Every row gives one point. Before rounding, the points of a table are all equally far from one centre. They may lie mostly on one side of it. Where is the centre, to within rounding?
In the rows, 128 means zero.

Points (8 x 3)
[[170 119  82]
 [159 118  75]
 [190 155 103]
 [137  35 145]
 [182  61 159]
 [177 113  90]
 [114  71  82]
 [160  65 108]]
Centre: [105 137 168]

Points (14 x 8)
[[118 114 139 191 146 149 176 192]
 [126 135 184 170 138 143 203 158]
 [161 105 125 151  79 164 233 187]
 [140  97 157 172  89 187 142 211]
 [135 171 142 187 124 196 185 154]
 [103  97 142 133  87 189 235 185]
 [ 90 120 159 154 105 146 198 212]
 [181 138 106 112 124 128 204 167]
 [161 102 152 192  95 142 167 194]
 [ 73 158 125 138 139 166 199 176]
 [ 91 109 192 149 117 173 185 190]
 [119 112 173 188 115 152 216 152]
 [ 91 144 137 202 113 175 195 148]
 [160 143 182 148 125 155 211 172]]
Centre: [127 118 130 133  99 164 167 150]

Points (19 x 12)
[[136 249 179 121  98 139 190 115 101 125 210 139]
 [136 215 184 169 143 112 126 150  90 169 196 141]
 [107 233 168 113 138 103 181 142 109 103 204  93]
 [144 212 159  91 141 126 160 106  90 163 169 136]
 [135 199 130 124 156 110 148 116  94 126 206 105]
 [120 214 193 135 162 150 159 110  92 160 141 101]
 [138 239 162 143 163 115 166  92 112 154 200 137]
 [148 150 154 112 141 116 164  88 103 164 154 135]
 [113 198 167 128 117 103 184  60  69 139 155 134]
 [158 225 144 157 129 106 178 101  89 159 225  94]
 [142 221 173 129 150  92 144 125 103 148 202 129]
 [128 209 141 134 168 101 171  67  99 148 159 121]
 [147 233 150 157 163 122 174 101  90 157 208 136]
 [147 201 177 145 152 148 200  75 128 147 187 104]
 [146 186 171 129 123 122 182  76  65 162 180 126]
 [128 184 149 136 173 126 193 119  78 149 183  70]
 [145 244 158 144 180 122 184 131  96 161 185 109]
 [161 216 186 154 142 110 179 114  73 131 156 115]
 [173 183 168 100 127 125 183 119  92 150 173 126]]
Centre: [ 99 197 136 162  99 120 192 139 125 164 161 121]

Points (22 x 18)
[[145 118 108 146 100 147  96  89 162 123 137 149  82 128 158 131 176 135]
 [151 162 121 128 138 139 141 166 174 102 130 104  97 155 154 102 235  82]
 [161 124 115 122 126 148 138 162 197 102 141 110 116 104 189 141 209 142]
 [177 150 106 110 135 148  92 150 185  89 121 105 134  93 136 114 232 138]
 [145 149  95 110 102 138 121 157 175 133 113 115 106 106 176 165 213 112]
 [159 117 101 130 117 126 127 132 184 113 129  78 150 131 155 165 218 121]
 [196 131 125 132 148 171 122 118 139 103 133 116  93 118 157 126 185 103]
 [168 141 134 125 106 122 153 146 140  83 102  97 123 112 165 169 194 102]
 [158 135 108 109 108 111 105 124 110 110 142  95 113 113 141 110 214  90]
 [167 133 127 109 108 170 149 105 190  92 132 113 105 123 159 167 199 136]
 [155 125 104 109 103  85 147 122 154 108 134 104 115 108 161 151 179 106]
 [111 136  89 117 130 162 115 173 164 107 115 145  89 149 154 146 195 161]
 [184 171 121  86 119 150 103 142 173  68 112 100 119 135 162 120 189 145]
 [162 153 106 109 128 106 128 155 152 101 118  95 136 114 177 166 226 112]
 [159 153 125 100 134 159 134 151 166 129 123  96 125  84 189 158 205 135]
 [195 125 142 127 108 138 139 106 155 114 144  91 130 116 158 140 226 157]
 [158 158 169 148  88 110 172 123 160 123  96 109 125 117 162 125 207 152]
 [146 184  97 132 148 132  85 155 197 103 113 133 110  82 133 169 188 124]
 [176 156 102 141 137 171 133 133 130 105 133  95 140 126 161 112 216 108]
 [166 133 126 115 136 137 129 135 143 117 108  99 123 120 144 187 249 130]
 [180 146 123 146 114 168 136 135 173 102 105 115 146 133 170 145 165 121]
 [169 139 104 111 147 117 134 152 169 109 115  97 136 111 176 141 182  95]]
Centre: [131 161 143 136 132 128 115 136 158 112 137 108 110 127 132 134 190 138]
